Rows are points. Each copy is the shape, with its points in the same order, turned, moved and blurred by noise. Is it also mirrored, or only turned?
In the rows, 128 means zero.

Shape (8 x 3):
[[114 128 133]
 [139  95 141]
 [114 100 112]
 [128  96 161]
 [137 159 110]
 [124 166 219]
 [113  99 119]
 [121 107 111]]
Copy 1 (8 x 3):
[[104 131 123]
 [108  93 141]
 [ 99 100 104]
 [ 93 101 155]
 [143 142 108]
 [102 179 203]
 [ 95  98 112]
 [107 103 106]]
Copy 1 is: only turned
Copy 2 (8 x 3):
[[117 129 138]
 [113  84 138]
 [104 108 110]
 [101  92 162]
 [158 138 122]
 [132 139 235]
 [ 98 110 116]
 [114 109 109]]
Copy 2 is: only turned

Shape:
[[146 124 130 128]
 [ 56 115 118 116]
 [148 166 140 170]
 [133 132 125 132]
 [137 119 124 129]
 [150 125 118 139]
 [ 92 123 147 215]
 [138 112 197 153]]
Copy 1 (8 x 4):
[[133 150 125 124]
 [119 107 153  40]
 [ 86 177 159 141]
 [126 151 135 115]
 [133 143 132 114]
 [120 152 123 127]
 [ 68 105 197 132]
 [152 143 192 156]]
Copy 1 is: only turned
Copy 2, 8 rows:
[[116 122 144 119]
 [ 82 112  70 157]
 [168 134 151 143]
 [116 123 129 124]
 [110 110 134 118]
 [127 109 139 112]
 [157  75 129 203]
 [108 123 184 169]]
Copy 2 is: only turned
Copy 3, 8 rows:
[[136 132 142 114]
 [105  87  83 161]
 [130 179 159 151]
 [129 136 129 128]
 [137 125 130 118]
 [150 138 138 118]
 [144 126 157 215]
 [109 106 197 137]]
Copy 3 is: only turned

Shape, 12 rows:
[[108 146 104  93  75 141]
 [ 90 129 110 176 108 170]
 [148 111  89 105  72 118]
 [104 132 135 154 140 151]
 [140 114 105 130 189 123]
 [ 95 138 125 177 144 135]
 [169 129 102 130 148 146]
 [133 154 168 173  97 157]
 [128  95 136 105  71 104]
 [132 140  99 140 194 137]
 [122 133  86 118  66  87]
 [153 133 103 117 177 124]]
Copy 1, 12 rows:
[[ 78 122 123 156  88 110]
 [145  73 154 136 131 118]
 [ 91 150 121 127  93  68]
 [143 108 136 127 138 148]
 [178 177 122 124 126 141]
 [152 114 166 119 137 146]
 [150 167 115 147 146 105]
 [ 96  99 148 122 184 130]
 [ 81 136 119  84  99  95]
 [179 167 134 153 135 155]
 [ 77 151 166 125  83  81]
 [158 187 123 141 131 135]]
Copy 1 is: mirrored
Copy 2, 12 rows:
[[117 104 136  59 123 113]
 [111  88 133 126  74 163]
 [168 126 133  56 114 116]
 [119 102 132 149 116 153]
 [152 165 140 155 150 167]
 [116 111 136 163  95 144]
 [170 128 162 124 142 163]
 [144  50 148 146 111 125]
 [166 110  91  84 123  93]
 [130 156 158 160 145 172]
 [149 137 139  71  94  81]
 [152 157 157 140 159 154]]
Copy 2 is: only turned
